Each point is reached from the start by the listed moves, each made once or not at all, plus a little noise. Is the number of moves made odd or even? Then give how often each move was made.
In the rows, 128 means zero.

Moves:
(1): [168 145 105]
(2): [114  86  30]
(3): [127 167 140]
Start: [122 144 125]
Points:
[160 199 115] -> even (1, 0, 1)
[121 183 137] -> odd (0, 0, 1)
[163 159 103] -> odd (1, 0, 0)

Moves:
(1): [123 103 132 159 120 124 159 110 125]
(2): [114 140 109 160 138 124 121 130 149]
(3): [134  98 115 135 126 127 137 126 121]
(4): [155 139 101 131 156 124 136 118 125]
(5): [148 143 109 147 139 117 138 154 110]
(6): [133 136 145 135 141 101 113 129 163]
(7): [165 133 127 137 149 127 118 157 111]
(8): [130 141 126 126 115 134 119 122 101]
(9): [163 136 121 123 127 136 122 130 141]
Start: [119 122 135 136 122 115 126 122 123]
Points:
[137 101  80 207 138 108 160  86 101] -> odd (1, 1, 1, 1, 0, 0, 0, 1, 0)
[192 146  90 221 142 109 134 157  90] -> even (1, 1, 0, 0, 1, 0, 1, 1, 1)
[214 151  82 163 158  86 125 133 114] -> even (0, 0, 1, 1, 1, 1, 0, 1, 1)
[249 126  86 201 170  81 143 139 102] -> even (1, 0, 1, 1, 1, 1, 1, 1, 1)

Moves:
(1): [155  89  86 136 144  91 160 115 158 128 136 121 110 138 132 129 109 129
 116 160]
(2): [134 157 161 148 117 145  73 102  51 163 168  92 132 122 134 160 146  83
 127  99]
(3): [146 144 148 139 117 133 180 142 139 101 153 141 134 120 144 141  97 157
 119 134]
(4): [152 133 137 152 172 107 106 123 106 117 148 122 102 114 108 104 140 119
 131 120]
(5): [114 129 118 157 137 116 125 131 131 133 145 117 135 134 129 159 162 141
 153 127]
(6): [173 117  84 104 123 120 126 124 136 111  71 187 138  88 163 136 119 121
 116 163]
(7): [147 128  78 116 128 115  97 118 152 129  92 126 153 134 162  99 145 157
 112 140]
(8): [101 127  94 144 101 130 153 141 127 156 145 131 127 112 140 101  99  98
 124 110]
(9): [129 151 130 130 127 132 154 107 135  98 124 133 147  97 116 101 107 133
 113 160]
(10): [147 146 124  95 114 131 133 108 107 115  85 138  89 138 124 132 128 120
 141 142]
(11): [130 139 123 149 114 128  98 126 104 171 111 152 147 114 145 152 148 161
 147 142]
(12): [168 136 117 117  84 117 146 153 135 109  91 150 135 139 131 126  99 119
  75 144]
(13): [124 117 105 133  90 113 126 138 115 135 125 132 137 139 139 128 119 112
 173 132]
(14): [123  95 133 141 120  99 137 129 160 119 135 118 112 141 131 137 130 134
 131 111]
(15): [ 82 170 158 129 154 134 113 113 115 135 154 129 114 113 115 105 106  92
 130 138]
(16): [167 134 112 105 103 130  97 130 163 133 136 123 127 138 111  88 123  89
 118 115]
(17): [112  90 138 142 140 140 137 118 155  80 157 112  93 163 120 108 178 147
 141 161]
(18): [121 121 137 132 145 106 139 123 119 146 140 130 134 115 142 127 152 126
 121 125]
Start: [122 137 126 163 124 139 142 110 122 124 137 140 115 158 116 122 136 112
 160 139]
Points:
[197 122  95 202  91 100 157  22 133  76 144 121  80 171 173 131 173 178
 154 234] -> odd (1, 1, 1, 0, 0, 0, 1, 0, 1, 1, 1, 0, 0, 1, 0, 0, 1, 0)
[132 197  89 165 115  78  85  43 160 156 106 154 121 130 139  73 187 112
 176 192] -> odd (0, 0, 0, 0, 1, 0, 1, 0, 1, 1, 1, 0, 0, 1, 1, 1, 0, 1)
[249 141 120 219  71 105  64  99 138  93 176 123 100 194 154  83 194 128
 110 152] -> odd (0, 1, 1, 1, 0, 0, 1, 0, 0, 0, 1, 1, 0, 1, 0, 1, 1, 0)
